Each row is a point. The points of each table are mixes of a few directions, plus a little noise. Count the directions of each table, and those that both share. Where both have some left over, give the other angles between the two spaces (their principal angles), to ten degrees, smallest first.

First:
0.006,-0.026,-0.010
-0.015,0.077,0.029
0.006,-0.025,-0.009
0.021,-0.105,-0.039
-0.015,0.078,0.029
Second (7 x 3):
-0.003,0.011,0.005
0.016,-0.079,-0.030
0.020,-0.100,-0.038
-0.023,0.116,0.045
-0.003,0.015,0.006
-0.011,0.055,0.021
0.004,-0.019,-0.007
Directions: first 1, second 1, shared 1

First, 10 rows:
0.039,-0.034,0.012,0.021,-0.053,0.065,0.028,0.026
0.071,-0.080,0.054,0.002,-0.057,0.113,0.029,0.040
0.035,-0.039,0.026,0.004,-0.029,0.056,0.017,0.019
-0.036,0.052,-0.045,0.019,0.010,-0.059,-0.005,-0.018
-0.023,0.046,-0.053,0.037,-0.022,-0.036,0.012,-0.007
-0.021,-0.010,0.042,-0.066,0.084,-0.033,-0.048,-0.023
-0.009,-0.027,0.054,-0.070,0.080,-0.017,-0.044,-0.017
-0.041,0.067,-0.063,0.037,-0.006,-0.069,0.004,-0.018
0.039,-0.047,0.038,-0.011,-0.020,0.060,0.008,0.021
-0.051,0.071,-0.061,0.024,0.014,-0.080,-0.007,-0.023
Second:
0.014,-0.024,0.024,-0.014,0.005,0.022,-0.002,0.007
-0.035,0.031,-0.016,-0.014,0.041,-0.056,-0.023,-0.022
0.031,-0.006,-0.024,0.054,-0.077,0.046,0.042,0.024
-0.055,0.086,-0.077,0.041,0.002,-0.090,0.000,-0.024
-0.002,-0.031,0.053,-0.062,0.066,-0.001,-0.036,-0.012
0.039,-0.010,-0.027,0.066,-0.097,0.061,0.053,0.030
0.010,-0.048,0.068,-0.068,0.063,0.017,-0.034,-0.004
Directions: first 2, second 2, shared 2
